Every row gives one point. The points of each table are mixes of a few directions, plus a little noise. Count the directions of each table, and those that both share. Where both have some left over, give the other angles between the two spaces (their principal angles), to ten degrees, smallest first.

First:
[[ 0.02 -0.07]
 [ 0.11 -0.28]
 [ 0.09 -0.25]
 [-0.12  0.30]
 [ 0.19 -0.48]
 [-0.32  0.77]]
Second, 6 rows:
[[-0.23  0.12]
 [-0.20  0.10]
 [-0.25  0.13]
 [ 0.57 -0.30]
 [-0.44  0.23]
 [ 0.54 -0.28]]
Directions: first 1, second 1, shared 0; angles 40

First (8 x 6):
[[ 0.02 -0.03  0.03 -0.05 -0.10  0.20]
 [ 0.09 -0.14  0.15 -0.20 -0.51  1.05]
 [-0.11  0.16 -0.18  0.23  0.59 -1.20]
 [ 0.08 -0.12  0.13 -0.17 -0.44  0.90]
 [ 0.00  0.01 -0.01  0.02  0.04 -0.10]
 [-0.05  0.07 -0.08  0.11  0.26 -0.54]
 [-0.02  0.02 -0.04  0.04  0.11 -0.23]
 [-0.01  0.02 -0.01  0.02  0.03 -0.08]]
Second (9 x 6):
[[ 0.00  0.00  0.00 -0.01 -0.01  0.03]
 [ 0.09 -0.13  0.14 -0.18 -0.47  0.97]
 [-0.03  0.05 -0.05  0.07  0.17 -0.35]
 [-0.09  0.13 -0.14  0.18  0.47 -0.98]
 [ 0.05 -0.08  0.09 -0.12 -0.30  0.62]
 [-0.03  0.04 -0.05  0.06  0.16 -0.33]
 [ 0.08 -0.12  0.13 -0.17 -0.44  0.90]
 [ 0.01 -0.01  0.01 -0.02 -0.04  0.09]
 [-0.08  0.12 -0.14  0.18  0.46 -0.95]]
Directions: first 1, second 1, shared 1

First, 10 rows:
[[-0.05  0.06  0.25 -0.10  0.05 -0.13  0.08 -0.09  0.14  0.11 -0.06]
 [ 0.02  0.14  0.48 -0.11  0.25  0.00  0.10  0.31  0.64 -0.03  0.07]
 [-0.09 -0.04  0.26  0.12 -0.07  0.10  0.18  0.32  0.40 -0.16  0.32]
 [ 0.20  0.08 -0.43 -0.15  0.19 -0.07 -0.32 -0.32 -0.51  0.18 -0.46]
 [ 0.06  0.07  0.21 -0.01  0.19  0.12  0.03  0.37  0.45 -0.13  0.12]
 [-0.14 -0.20 -0.05  0.32 -0.32  0.23  0.17  0.33  0.11 -0.30  0.49]
 [-0.44 -0.16  0.44  0.05 -0.53 -0.36  0.44 -0.54 -0.15  0.23  0.20]
 [-0.17 -0.42 -0.84  0.50 -0.70  0.23 -0.02 -0.21 -0.93 -0.24  0.35]
 [ 0.34  0.09 -0.45 -0.01  0.36  0.29 -0.36  0.35 -0.03 -0.17 -0.18]
 [ 0.24  0.36  0.13 -0.57  0.59 -0.39 -0.29 -0.54 -0.15  0.53 -0.87]]
Second:
[[-0.04  0.00  0.01 -0.05 -0.04 -0.11  0.01 -0.21 -0.15  0.11 -0.10]
 [-0.08  0.00  0.01 -0.11 -0.09 -0.24  0.02 -0.47 -0.33  0.25 -0.22]
 [-0.12  0.01  0.02 -0.16 -0.13 -0.34  0.03 -0.64 -0.45  0.34 -0.30]
 [-0.09  0.00  0.02 -0.12 -0.10 -0.26  0.02 -0.49 -0.35  0.27 -0.23]
 [ 0.04  0.00 -0.01  0.05  0.04  0.10 -0.01  0.20  0.14 -0.10  0.09]
 [-0.01  0.00  0.00 -0.02 -0.02 -0.04  0.00 -0.08 -0.05  0.04 -0.04]
 [ 0.15 -0.01 -0.03  0.20  0.16  0.43 -0.04  0.82  0.58 -0.44  0.38]
 [-0.05  0.00  0.01 -0.07 -0.06 -0.14  0.01 -0.28 -0.20  0.15 -0.13]
 [ 0.29 -0.01 -0.05  0.40  0.33  0.86 -0.08  1.66  1.17 -0.89  0.77]
 [-0.09  0.00  0.02 -0.12 -0.10 -0.26  0.02 -0.51 -0.36  0.27 -0.24]]
Directions: first 3, second 1, shared 1

First:
[[-0.13 -0.13  0.20 -0.06  0.39 -0.06 -0.26  0.04 -0.19  0.63 -0.22 -0.08
   0.01 -0.06 -0.24 -0.12  0.10  0.10]
 [-0.13 -0.13  0.15 -0.07  0.38 -0.09 -0.20  0.00 -0.15  0.61 -0.24 -0.10
   0.03 -0.06 -0.20 -0.10  0.04  0.07]
 [ 0.26  0.20  0.44  0.15 -0.18  0.55 -0.48  0.53 -0.22 -0.32  0.45  0.33
  -0.18 -0.09 -0.26 -0.03  0.67  0.46]
 [ 0.01 -0.04  0.41  0.02  0.30  0.22 -0.48  0.30 -0.29  0.46 -0.01  0.08
  -0.08 -0.10 -0.35 -0.11  0.42  0.33]
 [-0.25 -0.15 -0.67 -0.15 -0.03 -0.63  0.74 -0.68  0.37  0.00 -0.40 -0.34
   0.21  0.15  0.46  0.11 -0.89 -0.63]
 [ 0.14  0.11  0.21  0.09 -0.12  0.28 -0.24  0.26 -0.10 -0.21  0.24  0.18
  -0.09 -0.04 -0.11 -0.01  0.35  0.23]
 [-0.21 -0.18 -0.21 -0.13  0.28 -0.40  0.21 -0.33  0.06  0.47 -0.38 -0.25
   0.13  0.04  0.07 -0.02 -0.40 -0.25]
 [ 0.32  0.35 -0.43  0.17 -1.01  0.21  0.55 -0.03  0.43 -1.61  0.63  0.25
  -0.06  0.13  0.55  0.26 -0.14 -0.22]
 [-0.03 -0.02 -0.10 -0.02 -0.01 -0.11  0.12 -0.10  0.07 -0.03 -0.04 -0.05
   0.02  0.02  0.08  0.03 -0.13 -0.10]]
Second:
[[ 0.34  0.30  0.16  0.20 -0.57  0.52 -0.13  0.41  0.02 -0.94  0.62  0.35
  -0.17  0.00  0.04  0.08  0.46  0.27]
 [-0.16 -0.13 -0.08 -0.09  0.28 -0.25  0.08 -0.18 -0.01  0.44 -0.29 -0.17
   0.09  0.00 -0.03 -0.04 -0.22 -0.13]
 [ 0.00  0.01  0.00  0.01 -0.02  0.01  0.00  0.01  0.00 -0.02  0.02  0.02
   0.01  0.00  0.01  0.00  0.02  0.00]
 [ 0.08  0.07  0.03  0.04 -0.13  0.12 -0.03  0.10  0.00 -0.22  0.14  0.08
  -0.03  0.01  0.02  0.01  0.09  0.05]
 [ 0.27  0.24  0.13  0.15 -0.47  0.41 -0.12  0.32  0.02 -0.75  0.49  0.30
  -0.15  0.00  0.03  0.08  0.36  0.20]
 [-0.36 -0.31 -0.17 -0.21  0.60 -0.54  0.14 -0.41 -0.01  0.99 -0.64 -0.38
   0.18  0.00 -0.04 -0.07 -0.46 -0.29]
 [ 0.38  0.34  0.18  0.22 -0.66  0.59 -0.16  0.46  0.03 -1.06  0.69  0.41
  -0.19 -0.01  0.05  0.10  0.51  0.30]
 [ 0.00  0.00  0.00  0.00  0.01  0.01  0.00  0.00  0.00  0.00  0.01 -0.01
  -0.01  0.00 -0.01 -0.02 -0.01  0.01]
 [-0.03 -0.04  0.00 -0.02  0.05 -0.05  0.01 -0.03 -0.02  0.12 -0.07 -0.04
   0.02 -0.01  0.00 -0.01 -0.05 -0.03]
 [-0.53 -0.46 -0.24 -0.30  0.90 -0.80  0.22 -0.63 -0.03  1.48 -0.95 -0.56
   0.27  0.01 -0.06 -0.13 -0.70 -0.43]]
Directions: first 2, second 1, shared 1

First (10 x 32):
[[-0.06 -0.84  0.24 -0.63 -0.19 -0.50  0.46 -0.55  0.25  0.45 -0.28  0.47
  -0.76 -0.53  0.57  0.08 -1.34  0.16  0.08  0.10  0.41 -0.21 -0.29  0.71
   0.49  0.04 -0.86 -0.61 -0.18  1.14  0.90  0.81]
 [ 0.00 -0.28  0.09 -0.19 -0.08 -0.17  0.04 -0.23 -0.03  0.07  0.09  0.08
  -0.14 -0.26  0.13  0.03 -0.28  0.04  0.17  0.04  0.02 -0.03 -0.19  0.07
   0.12  0.01 -0.11 -0.22 -0.03  0.09  0.19  0.05]
 [ 0.04  0.27 -0.07  0.21  0.05  0.16 -0.22  0.15 -0.16 -0.21  0.22 -0.21
   0.31  0.11 -0.23 -0.02  0.54 -0.06  0.07 -0.03 -0.21  0.09  0.03 -0.34
  -0.18 -0.02  0.39  0.17  0.08 -0.56 -0.36 -0.41]
 [-0.06  0.40 -0.15  0.24  0.15  0.23  0.14  0.41  0.27  0.06 -0.46  0.05
   0.00  0.50 -0.06 -0.05  0.08 -0.03 -0.51 -0.05  0.20 -0.01  0.45  0.23
  -0.10 -0.01 -0.18  0.36 -0.03  0.42 -0.05  0.34]
 [-0.04  0.56 -0.19  0.37  0.18  0.33  0.01  0.49  0.18 -0.05 -0.34 -0.07
   0.19  0.58 -0.19 -0.07  0.40 -0.06 -0.47 -0.07  0.08  0.04  0.47  0.03
  -0.21 -0.02  0.04  0.47  0.02  0.10 -0.26  0.10]
 [ 0.03  0.34 -0.09  0.26  0.08  0.20 -0.21  0.21 -0.12 -0.20  0.15 -0.21
   0.32  0.20 -0.24 -0.03  0.57 -0.06  0.00 -0.04 -0.19  0.09  0.10 -0.32
  -0.21 -0.02  0.38  0.24  0.08 -0.52 -0.38 -0.37]
 [ 0.08  0.19 -0.03  0.18  0.00  0.12 -0.35  0.02 -0.33 -0.29  0.48 -0.30
   0.42 -0.06 -0.27 -0.01  0.69 -0.06  0.31 -0.02 -0.36  0.12 -0.15 -0.55
  -0.20 -0.02  0.60  0.08  0.12 -0.92 -0.46 -0.68]
 [-0.06 -0.72  0.20 -0.54 -0.16 -0.43  0.41 -0.46  0.24  0.40 -0.28  0.42
  -0.67 -0.43  0.50  0.07 -1.18  0.13  0.04  0.08  0.37 -0.18 -0.23  0.65
   0.43  0.04 -0.77 -0.51 -0.16  1.04  0.79  0.74]
 [ 0.04  0.00  0.01  0.02 -0.02  0.00 -0.15 -0.06 -0.16 -0.11  0.24 -0.11
   0.14 -0.11 -0.09  0.01  0.23 -0.02  0.20  0.00 -0.16  0.04 -0.13 -0.23
  -0.05 -0.01  0.24 -0.03  0.04 -0.39 -0.15 -0.30]
 [ 0.03  0.10 -0.02  0.09  0.01  0.06 -0.15  0.03 -0.13 -0.13  0.19 -0.13
   0.18 -0.01 -0.12  0.00  0.30 -0.03  0.12 -0.01 -0.15  0.05 -0.05 -0.23
  -0.09 -0.01  0.26  0.05  0.05 -0.39 -0.20 -0.29]]
Second (8 x 32):
[[ 0.05 -0.05 -0.11  0.03 -0.11 -0.15 -0.13  0.10  0.33  0.19  0.70  0.29
   0.22  0.22  0.04 -0.38 -0.32 -0.52  0.26 -0.01 -0.58  0.03 -0.67 -0.04
   0.07  0.00 -0.36  0.95 -0.27 -0.06  0.12  0.35]
 [ 0.32 -0.06  0.15  0.07  0.27 -0.35 -0.08  0.06 -0.11 -0.22 -0.15  0.29
  -0.01  0.22  0.05  0.13 -0.10 -0.26 -0.05 -0.05  0.26 -0.16 -0.26 -0.07
   0.25 -0.14  0.29  0.18 -0.02 -0.13  0.20 -0.02]
 [ 0.18  0.19  0.31 -0.08 -0.48  0.18  0.35 -0.32 -0.22  0.10 -0.34 -0.37
  -0.22 -0.21  0.30  0.42  0.37  0.77 -0.37  0.18  0.27  0.15  0.65 -0.15
   0.05  0.41  0.47 -0.60 -0.17  0.13  0.09 -0.34]
 [-0.42 -0.17 -0.45 -0.03  0.28  0.09 -0.32  0.46  0.27 -0.06  0.62  0.49
   0.22  0.12 -0.17 -0.59 -0.18 -0.75  0.48 -0.13 -0.17  0.00 -0.67  0.14
  -0.22 -0.38 -0.71  0.56  0.19 -0.09 -0.15  0.45]
 [-0.22  0.16  0.13 -0.28 -0.12  0.16  0.17 -0.22 -0.18 -0.42 -0.47 -0.77
  -0.59 -0.35 -0.43  0.07  0.35  0.79 -0.21  0.10  0.47 -0.25  0.66  0.29
   0.30  0.29  0.46 -0.50  0.00 -0.13  0.03 -0.11]
 [-0.01 -0.19 -0.07  0.16  0.46 -0.16  0.01  0.13  0.30  0.38  0.16  0.00
   0.42  0.30 -0.36 -0.35 -0.69 -0.69  0.24  0.00 -0.62 -0.08 -0.51  0.02
  -0.56 -0.26 -0.72  0.29  0.13 -0.25 -0.23  0.13]
 [ 0.15  0.03 -0.16  0.39 -0.11 -0.05 -0.36 -0.29 -0.17  0.19 -0.30  0.17
   0.24 -0.16  0.39  0.61  0.10  0.19 -0.20 -0.31 -0.45  0.26  0.40 -0.10
   0.33 -0.12  0.42 -0.19  0.09  0.71 -0.12 -0.31]
 [-0.06  0.09  0.20 -0.25 -0.20  0.29  0.36  0.08 -0.23 -0.16 -0.22 -0.09
  -0.28 -0.14  0.17  0.09  0.45  0.46 -0.16  0.22  0.83  0.05  0.39 -0.08
  -0.21  0.20  0.15 -0.70  0.05 -0.18  0.06 -0.16]]
Directions: first 2, second 6, shared 0; angles 80, 90

First, 10 rows:
[[-0.05  0.24 -0.02 -0.13  0.05 -0.31  0.13  0.27 -0.17  0.10  0.29  0.14
   0.28  0.22 -0.14 -0.13 -0.10  0.29 -0.16  0.29  0.22  0.11 -0.12  0.35
  -0.08  0.18 -0.13  0.01 -0.13 -0.19 -0.22 -0.34]
 [ 0.18 -0.72  0.08  0.37 -0.12  0.90 -0.34 -0.79  0.50 -0.32 -0.90 -0.41
  -0.79 -0.66  0.46  0.37  0.29 -0.89  0.46 -0.89 -0.61 -0.38  0.40 -1.04
   0.28 -0.47  0.41 -0.05  0.40  0.58  0.61  1.05]
 [-0.02  0.06 -0.01 -0.03  0.03 -0.07  0.05  0.07 -0.04  0.02  0.07  0.04
   0.07  0.07 -0.04 -0.02 -0.02  0.08 -0.05  0.08  0.06  0.03 -0.02  0.09
  -0.02  0.05 -0.03 -0.02 -0.04 -0.05 -0.06 -0.10]
 [-0.17  0.78 -0.09 -0.42  0.16 -0.92  0.40  0.84 -0.57  0.35  0.98  0.44
   0.86  0.71 -0.50 -0.39 -0.29  0.97 -0.50  0.96  0.68  0.41 -0.40  1.14
  -0.30  0.54 -0.46  0.05 -0.43 -0.66 -0.65 -1.12]
 [ 0.09 -0.35  0.04  0.18 -0.07  0.41 -0.18 -0.38  0.23 -0.15 -0.44 -0.19
  -0.37 -0.31  0.23  0.18  0.13 -0.42  0.22 -0.42 -0.29 -0.18  0.18 -0.48
   0.14 -0.25  0.20  0.00  0.20  0.29  0.29  0.52]
 [-0.02  0.11 -0.03 -0.05  0.01 -0.17  0.07  0.14 -0.08  0.06  0.17  0.07
   0.14  0.12 -0.08 -0.07 -0.06  0.15 -0.08  0.17  0.11  0.06 -0.06  0.19
  -0.05  0.09 -0.07  0.01 -0.09 -0.11 -0.10 -0.19]
 [-0.04  0.13 -0.01 -0.07  0.03 -0.18  0.08  0.16 -0.10  0.07  0.18  0.07
   0.17  0.12 -0.09 -0.08 -0.07  0.18 -0.10  0.17  0.12  0.07 -0.08  0.20
  -0.05  0.11 -0.09  0.00 -0.09 -0.12 -0.11 -0.22]
 [ 0.11 -0.43  0.05  0.23 -0.09  0.53 -0.21 -0.48  0.32 -0.20 -0.55 -0.27
  -0.49 -0.39  0.27  0.23  0.17 -0.55  0.28 -0.54 -0.38 -0.23  0.23 -0.63
   0.17 -0.29  0.26 -0.03  0.25  0.35  0.38  0.64]
 [-0.02  0.03  0.00 -0.02  0.01 -0.04  0.01  0.02 -0.04  0.02  0.05  0.02
   0.03  0.02 -0.03 -0.03 -0.01  0.04 -0.02  0.05  0.03  0.02 -0.03  0.05
  -0.02  0.02 -0.01  0.00 -0.01 -0.02 -0.02 -0.06]
 [-0.03  0.12 -0.02 -0.07  0.02 -0.14  0.05  0.11 -0.09  0.04  0.14  0.08
   0.14  0.11 -0.05 -0.07 -0.04  0.15 -0.07  0.13  0.11  0.05 -0.07  0.17
  -0.03  0.09 -0.07  0.00 -0.08 -0.10 -0.09 -0.17]]
Second:
[[ 0.02 -0.04 -0.39 -0.12  0.03 -0.02  0.26  0.50  0.39  0.00 -0.39  0.94
   0.28  0.87  0.62  0.21  0.57 -0.33 -1.03  0.26 -0.31 -0.06  0.68  0.20
   0.03  0.04 -0.27 -0.01 -0.29  0.08  0.42 -0.07]
 [ 0.00  0.14 -0.42 -0.27 -0.18 -0.14 -0.08  0.55 -0.39  0.02 -0.10  0.13
   0.12  0.68  0.27 -0.04  0.12  0.01 -0.45  0.25  0.11  0.19  0.02  0.25
  -0.05  0.26 -0.33  0.08 -0.27  0.26  0.01  0.12]
 [-0.12 -0.20  0.46  0.13  0.25 -0.14  0.28 -0.53  0.17  0.17  0.35 -0.37
  -0.09 -0.75 -0.20 -0.22 -0.23  0.19  0.62  0.03 -0.05 -0.15 -0.26  0.36
   0.02 -0.03  0.43  0.00  0.37 -0.27  0.03 -0.43]
 [-0.07 -0.18 -0.10  0.34 -0.02  0.21 -0.29 -0.34  0.07 -0.06  0.20 -0.08
  -0.20 -0.38 -0.21  0.32 -0.17  0.05  0.49 -0.44  0.17  0.16 -0.13 -0.61
   0.03 -0.30  0.14 -0.33 -0.21 -0.11 -0.12  0.16]
 [ 0.00 -0.11  0.52  0.02 -0.01  0.00  0.15 -0.56 -0.04  0.11 -0.25 -0.82
  -0.31 -0.81 -0.23 -0.40 -0.17 -0.03  0.51 -0.13  0.00 -0.09 -0.18  0.07
   0.06 -0.06  0.37  0.07  0.57  0.07  0.04  0.12]
 [ 0.27  0.30 -0.20 -0.18  0.02  0.29 -0.34  0.64  0.04 -0.45  0.13  0.69
   0.28  0.85  0.14  0.36  0.11 -0.15 -0.49  0.13 -0.36 -0.39  0.11 -0.21
  -0.06  0.17 -0.48  0.43 -0.21  0.11 -0.16  0.15]
 [ 0.03  0.30  0.68  0.10 -0.02 -0.13  0.21 -0.52  0.06  0.15 -0.25 -0.59
  -0.03 -0.84 -0.77 -0.41 -0.23  0.19  0.24 -0.17  0.35  0.14 -0.07 -0.28
  -0.02 -0.24  0.22 -0.16  0.43 -0.32 -0.35 -0.03]
 [ 0.10 -0.10 -0.44 -0.27  0.02  0.13 -0.08  0.63  0.01 -0.21 -0.03  0.61
   0.13  0.95  0.74  0.22  0.33 -0.30 -0.56  0.31 -0.51 -0.33  0.22  0.38
   0.01  0.32 -0.30  0.40 -0.18  0.37  0.34  0.07]
 [-0.11  0.13 -0.34  0.09  0.01 -0.14 -0.17  0.25 -0.16  0.02  0.54  0.34
   0.21  0.27 -0.17  0.25 -0.15  0.33  0.03  0.03  0.32  0.28 -0.18 -0.08
  -0.08  0.00 -0.18 -0.23 -0.50 -0.24 -0.28 -0.25]
 [-0.14 -0.25  0.23  0.16 -0.10 -0.06  0.07 -0.62 -0.16  0.25 -0.19 -0.85
  -0.39 -0.85 -0.20 -0.29 -0.19  0.05  0.62 -0.27  0.27  0.25 -0.22 -0.07
   0.07 -0.16  0.41 -0.26  0.29  0.06  0.05  0.16]]
Directions: first 1, second 6, shared 1

First (11 x 32):
[[ 0.17 -0.67 -0.30 -0.06 -0.07 -0.22  0.03  0.15  0.25  0.06 -0.13 -0.17
  -0.17  0.22  0.25 -0.28 -0.35 -0.17 -0.31 -0.01 -0.35 -0.09  0.18 -0.13
   0.00 -0.08 -0.06 -0.40 -0.10  0.23  0.07  0.00]
 [ 0.11 -0.44 -0.19 -0.03 -0.04 -0.16  0.01  0.09  0.16  0.03 -0.09 -0.12
  -0.10  0.13  0.16 -0.18 -0.22 -0.11 -0.20  0.00 -0.22 -0.06  0.11 -0.09
   0.01 -0.02 -0.02 -0.24 -0.06  0.16  0.03  0.00]
 [-0.19  0.73  0.32  0.05  0.08  0.25 -0.05 -0.15 -0.28 -0.07  0.15  0.19
   0.18 -0.22 -0.27  0.31  0.38  0.21  0.33  0.03  0.39  0.10 -0.18  0.14
  -0.01  0.08  0.09  0.45  0.09 -0.26 -0.06 -0.01]
 [ 0.05 -0.19 -0.08 -0.01 -0.02 -0.07  0.00  0.03  0.06  0.01 -0.04 -0.04
  -0.05  0.06  0.06 -0.09 -0.10 -0.05 -0.09  0.01 -0.08 -0.03  0.05 -0.04
   0.00 -0.02 -0.03 -0.11 -0.01  0.06  0.01 -0.01]
 [ 0.10 -0.42 -0.17 -0.02 -0.04 -0.15  0.02  0.09  0.15  0.04 -0.09 -0.10
  -0.10  0.13  0.15 -0.18 -0.22 -0.12 -0.22 -0.02 -0.21 -0.06  0.11 -0.07
   0.01 -0.04 -0.05 -0.26 -0.06  0.14  0.04  0.01]
 [-0.16  0.67  0.29  0.05  0.06  0.23 -0.03 -0.15 -0.26 -0.08  0.16  0.18
   0.19 -0.23 -0.26  0.28  0.35  0.18  0.31  0.02  0.35  0.10 -0.16  0.12
  -0.02  0.06  0.07  0.41  0.09 -0.23 -0.07  0.02]
 [ 0.29 -1.16 -0.49 -0.10 -0.12 -0.39  0.06  0.25  0.43  0.13 -0.22 -0.29
  -0.29  0.37  0.43 -0.48 -0.59 -0.30 -0.52 -0.03 -0.61 -0.16  0.28 -0.20
   0.04 -0.08 -0.11 -0.71 -0.16  0.39  0.10 -0.01]
 [-0.49  1.93  0.82  0.16  0.17  0.65 -0.11 -0.42 -0.73 -0.18  0.39  0.47
   0.48 -0.62 -0.70  0.79  0.97  0.48  0.86  0.06  1.01  0.26 -0.49  0.34
  -0.07  0.16  0.19  1.15  0.26 -0.65 -0.18  0.02]
 [ 0.40 -1.60 -0.67 -0.13 -0.16 -0.54  0.09  0.36  0.60  0.17 -0.33 -0.39
  -0.39  0.51  0.61 -0.64 -0.81 -0.41 -0.72 -0.05 -0.86 -0.22  0.41 -0.29
   0.06 -0.12 -0.16 -0.95 -0.22  0.55  0.14  0.01]
 [-0.10  0.43  0.18  0.04  0.06  0.14 -0.02 -0.10 -0.16 -0.04  0.08  0.11
   0.10 -0.13 -0.14  0.18  0.22  0.10  0.20  0.01  0.21  0.07 -0.12  0.06
  -0.03  0.02  0.02  0.27  0.06 -0.15 -0.06  0.00]
 [-0.16  0.70  0.30  0.05  0.07  0.24 -0.03 -0.15 -0.26 -0.08  0.14  0.18
   0.18 -0.22 -0.25  0.28  0.36  0.20  0.31  0.03  0.36  0.10 -0.19  0.12
  -0.02  0.05  0.08  0.41  0.09 -0.23 -0.06  0.01]]
Second:
[[-0.24  0.98  0.42  0.08  0.10  0.33 -0.04 -0.22 -0.37 -0.10  0.20  0.23
   0.25 -0.31 -0.35  0.40  0.51  0.26  0.43  0.02  0.52  0.13 -0.25  0.17
  -0.04  0.08  0.09  0.58  0.12 -0.33 -0.09  0.00]
 [ 0.44 -1.71 -0.72 -0.14 -0.15 -0.58  0.09  0.37  0.65  0.18 -0.35 -0.42
  -0.44  0.54  0.63 -0.70 -0.88 -0.44 -0.77 -0.05 -0.90 -0.22  0.42 -0.32
   0.06 -0.12 -0.17 -1.02 -0.24  0.58  0.15 -0.01]
 [-0.03  0.15  0.06  0.01  0.02  0.06 -0.01 -0.03 -0.06 -0.02  0.03  0.03
   0.04 -0.04 -0.06  0.06  0.06  0.03  0.05  0.00  0.08  0.02 -0.03  0.01
  -0.01  0.01  0.01  0.08  0.02 -0.05  0.00  0.00]
 [ 0.14 -0.53 -0.22 -0.05 -0.05 -0.19  0.04  0.11  0.19  0.06 -0.10 -0.13
  -0.14  0.17  0.21 -0.23 -0.28 -0.13 -0.23 -0.02 -0.28 -0.07  0.13 -0.10
   0.03 -0.05 -0.05 -0.32 -0.07  0.19  0.05  0.00]
 [-0.39  1.61  0.68  0.14  0.16  0.55 -0.08 -0.34 -0.62 -0.16  0.34  0.39
   0.41 -0.51 -0.60  0.66  0.83  0.41  0.71  0.06  0.85  0.22 -0.40  0.28
  -0.05  0.12  0.16  0.97  0.21 -0.53 -0.15  0.02]
 [ 0.18 -0.69 -0.30 -0.06 -0.06 -0.24  0.04  0.15  0.26  0.07 -0.15 -0.18
  -0.18  0.22  0.26 -0.29 -0.35 -0.18 -0.31 -0.02 -0.37 -0.10  0.16 -0.12
   0.02 -0.05 -0.07 -0.43 -0.10  0.24  0.06 -0.01]
 [ 0.01 -0.08 -0.03  0.00  0.00 -0.03 -0.01  0.01  0.02  0.00 -0.02 -0.02
  -0.02  0.03  0.03 -0.04 -0.05 -0.03 -0.03 -0.01 -0.05 -0.02  0.02 -0.02
   0.00 -0.01  0.00 -0.04 -0.02  0.03  0.01  0.00]
 [-0.08  0.31  0.13  0.03  0.03  0.11 -0.01 -0.07 -0.12 -0.03  0.07  0.07
   0.07 -0.10 -0.12  0.13  0.16  0.08  0.14  0.00  0.16  0.04 -0.07  0.06
  -0.01  0.02  0.05  0.19  0.04 -0.10 -0.02  0.01]]
Directions: first 1, second 1, shared 1
